Each row is a point. The window is the flat piece filled in between its corners: a triangle in 3 columns, a solid with four corners in 4, and so on. A path goes straight from each point to the next, and from the last back to the first. After which points does the path pass through the window?

Window, 3 rows:
[[-18  59 -30]
 [ 14 -26   2]
 [-19 -63  13]]
Path:
(1): [-23  -4  42]
(2): [ 31   1 -59]
(3): [-12 -35 -38]
(4): [ 26 -18  27]
(5): [ 15 -36  64]
(6): [-44 -67 -35]
(7): [ -5  77 -73]
(8): [-28  28  17]
Through the window after points: 1, 3, 5, 7

Window:
[[ -1  -2 -69  17 -21  -8]
 [ 27  15  13  -2  38 -34]
 [  9 -10  51  -5  29  10]
 [-95  42 -12  29  -2  21]
 [  3   9 -10  14 -36 -13]
 [ 26  10 -17 -35 -18 -11]]
Path:
(1): [-41 -44 -73  20 -12 -30]
(2): [ -2   3  -7  -2 -31 -25]
(3): [ 14  24 -14  23 -19  14]
(4): [24 40  9  4 18 -2]
(5): [  7 -17  11 -12  15 -22]
(6): [-36  14 -58 -26 -24 -71]
(7): [ 21  -6 -49  36 -11  34]
(8): [ 31  41 -24   5 -15  16]
Through the window after points: 2, 4, 6, 8

Window:
[[  6  23 -32  -4 -10 -25 -26  -4]
 [ 40  38 -24 -32   0   0  54  33]
 [ 49  18  -2  75  18  -5   6  33]
 [-13 -95  22  -8  19 -11 -38  14]
 [-37  -7 -33 -58  -4  49  73  -2]
 [-13 -12 -15  18  31  48  -4  61]
 [ 23 -46 -45 -16  -7   8 -65 -25]
 [ 44  35 -16 -49  40 -13  13 -44]]
Path:
(1): [ -5   7   7 -34  -5  37  -5 -25]
(2): [  2 -10 -32 -10  21   2  13   8]
(3): [ 13 -29 -73 -32  25 -24  -6  12]
(4): [  0 -23 -12 -32 -15  34 -25 -19]
(5): [  2 -53  15 -11  -2   3 -29   4]
(6): [-12 -71 -14  -3  41 -25 -25  18]
(7): [ -1 -11 -47   3  56 -23 -14  41]
(8): [ 33 -18   5  -7  -8  17 -24  -8]
(9): [ 19  10 -14 -18 -24  13 -19 -22]
(10): [ 17 -29 -43 -23  14   9  -3  12]
(11): [-19 -32 -83 -47  54  19  -6  33]
(12): [ 17 -15  39  -9 -18  -7  -3 -15]
(13): [ -1   5  16 -41 -11  -3  -4   6]
(14): [ 14 -31 -26  -5  21  11  19  26]
(15): [-15 -39 -22  -9  29  -7  -8  12]
(16): [ 24 -14  21  -1 -35  25 -33 -16]
Through the window after points: 5, 9, 13

Window (11 x 11):
[[ 24 -13  41  25  31 -12  17  23 -22  24 -27]
 [ 65  -5 -31 -39 -75  -3 -62  68 -53 -46  40]
 [-45  39  -6 -56  56  21 -23 -15  85  -6 -19]
 [ 32 -77  53  30  -8  45  32  33  38  46  -2]
 [ -7   9 -40 -14  54  10  26 -93  75 -41   5]
 [-51  12 -86 -34  66  13 -22 -41  38  25  20]
 [-15 -20  -3 -38   9  51 -53 -86 -33 -12  -5]
 [ 63  14 -11  50 -86  23 -75  56 -33   2  -7]
 [ 16 -60  95  60   4 -17 -10  -7  31  30  45]
 [-28  25  18  -1  85  78  18 -56  23   6  42]
 [ -2 -54  22  62  -4  25 -33  89 -11 -31 -12]]
Path:
(1): [-33 -51  51  25 -68  14   7  38 -19  34  51]
(2): [-53  22 -10  13 -24  11   9 -16 -28 -16  64]
(3): [ 29  -6  -4   1  29  33 -28 -11  21   5 -11]
(4): [ 33  -3   8 -14  35  25 -64   8  11 -32   8]
(5): [-53   0  -6  28   5  31  18 -29   3  20  12]
(6): [-36  -3  22  21   6  33  -7  25  -4   8   0]
(7): [ 91 -79  -4  -1  28  18 -58  -8  17   9  44]
(8): [ 77  15  -3 -11  53  17 -41  -3  22 -41 -29]
Through the window after points: 2
